Each point is reached from the start by the listed moves, each made once or not at all, plus a little noise. Say if it took an odd or an even number of moves. Then give how often each move was made.
In the rows, zero is written as 128.

Moves:
(1): [182 113 116 135]
(2): [142 179 142 127]
(3): [135 119 167 124]
Start: [138  99 116 138]
Points:
[145  88 154 133] -> odd (0, 0, 1)
[193  82 105 146] -> odd (1, 0, 0)
[151 150 131 137] -> odd (0, 1, 0)

Moves:
(1): [194 128 123 139 129 124 119 128 106 135 127]
(2): [131 221 131 121 136 113 145 114 125 145 141]
(3): [131 132 185 126 119 119 129 132 122 126 125]
(4): [111 132 135 204 126 120 118 110 132 114 126]
(5): [122 119 132 126 200 149 125 121 119 119 112]
(6): [129 142 135 131 117 188 121 124 134 120 120]
(7): [128 121 130 146 130 138 195 123 134 121 113]
(8): [123 142 124 136 135 147 127 191 118 128 131]
Start: [110 122  95 148 149 142 111 107  98  91 112]
Points:
[123 208 100 158 159 132 199  85  96 102 105] -> even (0, 1, 0, 0, 0, 0, 1, 0)
[113 130 153 168 147 166 174 162  87  83 103] -> odd (0, 0, 1, 0, 0, 0, 1, 1)
[106 130 102 156 142 204 103 107 105  87  98] -> odd (0, 0, 0, 0, 0, 1, 0, 0)

Moves:
(1): [144 169 133 117 142 137  97 136 127 109 145 140  99]
(2): [130 137 111 148 145 121 141 147 126 112 114 147 120]
(3): [138 112 138 157 126  99 139 131 121 149 100 146 112]
(4): [136 120 140 128 116 128 121 138 142 128 117 123 105]
(5): [146 141 123 127 133 133 123 145 133 153 130 131 134]
(6): [125 128 113 101 128 133 123 106 110 149 133 130 120]
(7): [139 125 137 116 143 114 128 124 120 115 137 110 111]
(8): [140 124 137 121 157 130 118 131 127 114 123 145 133]
(9): [135 138 133 123 113 163 137 132 153 139 142 149 127]
(10): [127 119 124 136 125 142 129 144 108 131 133 125 145]
(11): [105 115 131 122 137 122 137 124 126 127 147 115 117]
(12): [137 124 119 125 101 116 109 123 143 134 125 143 114]
Start: [114 131 126 118 130 124 128 129 121 138 114 115 109]
Points:
[152 120 155 102 145 162 121 158 132 125 126 128  89] -> odd (0, 0, 0, 1, 0, 0, 1, 1, 1, 1, 0, 0)
[141 179 126  62 171 174  95 134 130 162 166 156  70] -> even (1, 0, 0, 0, 1, 1, 0, 1, 1, 0, 1, 0)
[143 104 119 174 102  90 127 172 121 153  62 159  64] -> odd (0, 1, 1, 1, 0, 0, 0, 0, 0, 1, 0, 1)
[119 129  94 137 132 119 128 172 116 154 124 137  99] -> odd (0, 1, 0, 0, 1, 0, 0, 0, 0, 1, 1, 1)
[128 127 134 111 159 126 118 130 120 126 109 131 112] -> odd (0, 0, 0, 0, 0, 0, 0, 1, 0, 0, 0, 0)
[177 137 112  90 140 152 106 168 132 161 119 166  65] -> odd (0, 1, 0, 1, 1, 1, 1, 1, 1, 1, 0, 1)
[180 180 124  79 198 125  84 160 111 123 118 147  36] -> odd (1, 1, 0, 1, 1, 1, 1, 1, 0, 0, 0, 0)
[137 142 130 149 129  80 104 160 137 129  96 160   7] -> even (1, 1, 1, 1, 0, 0, 0, 0, 0, 0, 1, 1)
